Each point is reached from the start by the listed moves, each made once or not at all, plus a little noise. Is the number of moves made odd or even? Then give how often each move was made.

Moves:
(1): [ 1.3  3.0 -1.9 -1.1]
(2): [ 2.5  0.9 -1.9  2.0]
(3): [-0.9  0.3 -3.2  0.7]
Start: [ 0.9 -0.8 -0.7 -0.6]
Points:
[ 2.8  0.1 -5.5  2.0] => even (0, 1, 1)
[ 4.1  3.3 -7.4  1.1] => odd (1, 1, 1)
[ 1.4  2.5 -5.8 -1.0] => even (1, 0, 1)

Moves:
(1): [-0.1  1.4  0.2  0.3  0.3  0.6  2.2 -0.2  0.4  0.7  0.0]
(2): [-0.6  0.5  0.6  0.2  0.8  0.4 -2.1 -0.3 -0.3 -2.7  1.9]
(3): [-1.7 -1.4  1.7 -2.4  3.5 -1.3 -2.5  0.2 -1.2  1.7  1.0]
(4): [ 2.7  1.1  4.7  0.4 -1.8 -4.6 -0.9 -1.1 -3.1  0.1 -0.3]
(5): [ 2.8  1.9  0.0  2.4  2.8 -1.9 -2.4 -0.8 -2.9  0.6  2.9]
(6): [-5.3  0.3 -2.6 -0.6  2.2 -2.9  0.0 -2.3 -2.5  3.6 -3.9]
(7): [ 0.6 -1.8  1.1 -1.7  1.8 -1.6  0.6  1.4  0.3 -1.2 -2.3]
(8): [-2.7 -2.5  0.3  0.8 -1.7  0.5 -0.6  2.5 -2.0 -0.7  3.8]
(9): [-2.6  0.3 -4.3 -1.5 -1.3  2.1  1.6  0.0  0.9 -1.0  2.7]
(10): [-1.1 -1.5  0.2 -1.5 -0.6  1.1  0.0 -2.9 -2.8 -0.1 -1.3]
(11): [ 1.7 -0.4  2.1  3.5 -1.6 -3.7  1.8  0.3  1.6  0.6  2.6]
Start: [-0.6  0.5 -0.5  0.4  0.6  2.8  0.6  0.5  1.5  2.1  0.9]
Points:
[-9.3  3.2 -6.6 -1.3  2.6  3.0  2.5 -2.2  0.0  2.7  1.5] => even (1, 1, 0, 0, 0, 1, 0, 0, 1, 0, 0)
[-4.8 -0.2 -1.7  3.6 -2.8  2.8  3.5  2.6  2.2 -1.2 11.8] => odd (1, 1, 0, 0, 0, 0, 0, 1, 1, 0, 1)
[-7.3 -4.5  2.8  0.8  7.7 -6.4 -4.6 -1.4 -8.2  4.0  5.6] => even (0, 1, 1, 0, 1, 1, 1, 1, 0, 1, 1)
[-1.2  1.8  0.6  4.3  2.9  2.4 -2.2  1.4 -3.2  0.0  9.6] => even (1, 1, 0, 0, 1, 0, 0, 1, 0, 0, 0)
